Every row gives one point. Examples show where two turns around zero, p and q, send a point. Where does a point land after both, in the order given? Backwards means that the second turn is done in reverse. Each puzzle has new turns, and all numbers are rounded.

Turn p:
[ 9 -6] => [-6 -9]
[-58 -10] => [-8 58]
[  2 -15] => [-15  -2]
[ 49 -12] => [-14 -49]
[-2 44] => [44  1]
Turn q:
[44 -3] => [30 32]
[-11 -28] => [ 15 -26]
[-34  31] => [-45  -7]
Where do these land?
p, then q: [ 7 49] => [37 32]
p, then q: [-23  19] => [-5 29]
q, then p backwards: [ 23 -19] => [-7 29]
q, then p: [ -7 -49] => [-37 -32]

Turn p:
[ 25 -26  31] => [-38   6  28]
[ 14 -44   1] => [-8 24 39]
[-28  19   8] => [ 13 -31 -10]
[-11  51 -40] => [ 33   0 -57]
Turn q:
[ 8 -1 11] => [-13   2  -5]
[ -9  39 -13] => [ 25 -24 -23]
[25  5 42] => [-44  -1 -22]
[-47 -56   3] => [-6 -2 73]
[ 24  13 -43] => [ 37  26 -24]
Where do these land?
q, then p: [  6  25 -10] => [ 6 27 -3]
q, then p: [-41  38   6] => [-6 32 46]
q, then p: [  8 -61 -28] => [-38 -41 -38]
p, then q: [26 30 26] => [ 32 -12  33]
p, then q: [  5 -58  -2] => [-42 -34 -22]
q, then p backwards: [-3 26  9] => [-10  24   8]

Turn p:
[ 36 -24  45  -1] => [ 15  46   6 -39]
[ -3 -39 -28 -16] => [ 31 -35  10 -17]
[ 47 -17   0  -3] => [ 38  21 -17 -17]
[-37  49  -2  -7] => [-52 -16 -13  26]
[-42  31 -15  27] => [-31 -16  14  48]
Turn q:
[ 32  29  50 -21] => [  5  64  24 -10]
[-15  25  13 -10] => [ -3  23 -20 -13]
[ 18  28  -5 -26] => [-33  27   6  -2]
[-19 -41 -12 -10] => [ 12 -24 -14  37]
[-38 -54 -32  58] => [ 37 -85 -15   1]
[ 22  13 -13   9] => [-18  -4  20 -14]
Where do these land?
q, then p: [-36  13  39  34] => [ 28  -8 -55 -17]
p, then q backwards: [-11  34  -9  24] => [  2 -18 -13 -38]
q, then p: [15  3 47  6] => [-11  31 -37  -4]
q, then p backwards: [ 26 -38 -49 -21] => [-58  23 -24  22]
q, then p backwards: [  6 -13 -30 -43] => [-26  44  -5  19]

Turn p:
[-50 -15   2   0  -1  10] => [ 21   3 -36  27  16  11]
[ 21   1   1   9 -12   5] => [ -8   6   3 -22  -9   1]
[ 10   5 -16 -35  40  37] => [ 17 -50  20  14 -26  23]
[-4  7 -4 35 -5 11] => [ 4 31 -3 -5 -9 19]
[ 42  33   3  47  26 -50] => [-27  53  61   3 -18 -26]
[-57   6   3  23 -76  -5] => [ -9  42 -56 -14  62  24]
[ 17   8  38 -30  19  17] => [-32 -37  -4  14 -28  -3]
[-15 -19 -15 -53 -10 -17] => [ 15 -43  -6   1  39 -20]
[ 36 -26 -11   3  18  -7] => [ 18  -5  19 -18 -26 -28]
Turn q:
[ 15  -8  43 -39  26 -36] => [  8  44   5 -38  45  11]
[-32  18 -12  25 -14  27] => [ 16 -42 -14  20 -21   4]
[  1  39 -13  -3 -26  14] => [ 22   0   7  28 -29  21]
[ 11  23  -9 -38  -6  -6] => [ 26  36   9   6 -12   4]
[ 10  30 -41  24  -1 -26] => [-6  7  5 61  5 -6]
[-14 -39  16  25 -13 -11] => [-36 -17 -31 -17   8   4]
[-39   9 -33  30  16 -23] => [  5 -21 -31  43  21 -26]
[ 35 -17  16  31  12  45] => [-29 -37  46 -22  -9   1]
[ 14 -55  34 -56   6  17] => [ -5  30   4 -82  -9 -13]
Where do these land?
p, then q: [  2  40 -19 -42 -68 -24] => [ 46  -7   0 -47  40 -54]
q, then p backwards: [  0 -25  43 -21  41  31] => [ 42 -14 -42 -16 -38  -8]
p, then q: [ -1 -39 -26   5  27 -25] => [-31  31  22  11  22  23]
q, then p: [ 22  12  46  25 -18  16] => [  6 -28 -45   4 -26  21]
q, then p backwards: [-33  -1 -38  21 -16 -15] => [-30 -22  41 -12  17   2]
p, then q backwards: [ 0 32 22  2 18  2] => [ 27   4 -12  23 -20  -6]
q, then p: [ 10 -19 -28   9  17  15] => [ -7  16 -10  12  21 -30]
